Rows are points. Each copy is the shape, with its points in the same order, turned, moved and blurred by noise. Some copies are also mirrored. Which?

Shape (6 x 3)
[[ 12  -6 -35]
 [-56  15 -31]
 [ 32  85   3]
 [ 73  31  69]
 [-23 -13 -24]
 [-53 -10 -42]]
Copy 1 (6 x 3)
[[ 27  27   9]
 [ -5  21 -56]
 [-68  44  34]
 [-50 -34  92]
 [ 20   6 -28]
 [ 21  23 -59]]
Copy 1 is: only turned
Copy 2 (6 x 3)
[[  13    7   -6]
 [ -35   38   27]
 [   8  -68   63]
 [ -15 -119  -14]
 [ -13   20   -9]
 [ -30   55   -4]]
Copy 2 is: only turned
Copy 3 (6 x 3)
[[-39 -38 -16]
 [-33  -8  49]
 [ 61 -66   2]
 [ 67 -16 -78]
 [-40  -5   7]
 [-61  -1  41]]
Copy 3 is: mirrored
Copy 4 (6 x 3)
[[ -2 -20 -10]
 [-68  13 -31]
 [ 26  82 -18]
 [ 57  54  79]
 [-33 -26  -3]
 [-62 -19 -28]]
Copy 4 is: only turned

Shape (8 x 3)
[[-14   5 -43]
 [-29  89  17]
 [ -1  12 -56]
 [ 39 -39  74]
 [ 21 -45  63]
 [-26 -19   7]
 [ 11 -50  66]
 [ -9 -56 -10]]
Copy 1 (8 x 3)
[[  1 -36  26]
 [ 50  63  40]
 [-10 -36  40]
 [  0   1 -97]
 [  6  -8 -93]
 [ 37 -28 -16]
 [ 14 -15 -87]
 [  3 -65 -31]]
Copy 1 is: only turned
Copy 2 (8 x 3)
[[-53   3 -22]
 [-40 -95 -55]
 [-56  13 -38]
 [ 77 -19  13]
 [ 59 -17  23]
 [-15 -19  17]
 [ 58 -20  33]
 [ -9  25  30]]
Copy 2 is: mirrored

Shape (7 x 4)
[[  5  44  31  34]
 [ 27 -12  52  58]
 [-40 -28 -70 -58]
 [ 51  21  59   7]
 [-18  38  20  -8]
 [ 13  22 -48 -15]
 [-42 -52  66  66]]
Copy 1 (7 x 4)
[[ 58   3  25  51]
 [ 57 -60  31  39]
 [-59  23 -19 -51]
 [ 78 -33 -22  41]
 [ 25  21  -2  46]
 [ 29  37   0 -30]
 [ -7 -91  60  63]]
Copy 1 is: mirrored
Copy 2 (7 x 4)
[[ -25   35  -13  -10]
 [ -30   46   56   15]
 [  19 -105  -24   60]
 [  17   45   25  -19]
 [ -11   -4  -18  -18]
 [  23  -18  -40   50]
 [ -84  -15   85    3]]
Copy 2 is: only turned

Shape (9 x 6)
[[ 31 -47  65 -17 -96 -25]
 [-25  49 -19  17  17  14]
 [ 23  -7  -4  15  27 -36]
 [ 61 -39  26  34 -16 -63]
 [ 53   5  31 -29 -41 -65]
 [-35 -38  56 -49 -40  -1]
 [ 22  59 -25  23  42  45]
 [-27  28 -63  -9 -13  35]
 [ 37 -40  22 -41 -25  -8]]
Copy 1 (9 x 6)
[[ 34 -37  16  35 121 -22]
 [-45 -34 -37 -40 -29   1]
 [-19  25 -36   6   0   1]
 [-17  56 -23  45  57 -10]
 [ 14 -13 -49  46  52 -53]
 [ 49 -69 -21  -7  77  26]
 [-48 -20   1 -34 -56 -18]
 [-10 -31 -30 -91  -9  -6]
 [ 50   0  -7   7  39 -17]]
Copy 1 is: mirrored
Copy 2 (9 x 6)
[[ 21  32 -81  26 111  28]
 [ -3  -7  20 -29 -25  57]
 [ 34  12  23   7  12  -8]
 [ 67  12   7  30  79 -17]
 [  6  64   2  15  86   7]
 [-13  28 -95 -16  35   8]
 [ 36  17  38  -7 -53  76]
 [-39 -16   3  19 -36  68]
 [ 16  48 -49  39  36   7]]
Copy 2 is: mirrored
Copy 3 (9 x 6)
[[ -5 -11 -25  -6 -52 112]
 [  0  10   8  29   6 -57]
 [  3  25 -48 -15  21  -6]
 [ 15  49 -75 -19   7  63]
 [-54  31 -49 -18 -14  66]
 [-12 -66 -20 -27 -51  35]
 [  6  44  37  -2  30 -62]
 [-11 -31  37  39  43 -26]
 [-17 -13 -19 -46  -1  57]]
Copy 3 is: only turned
Copy 4 (9 x 6)
[[ 95 -81  22  14  37 -14]
 [-33  26  -3 -31   6  42]
 [-23   7  13 -22  57 -24]
 [ 18 -38  49 -31  79 -47]
 [ 66   6  46   6  56 -26]
 [ 52 -48 -41  41  41  24]
 [-73  27  32 -11 -21  29]
 [-14  24 -33 -30 -45  23]
 [ 35 -25   2  38  29 -33]]
Copy 4 is: only turned
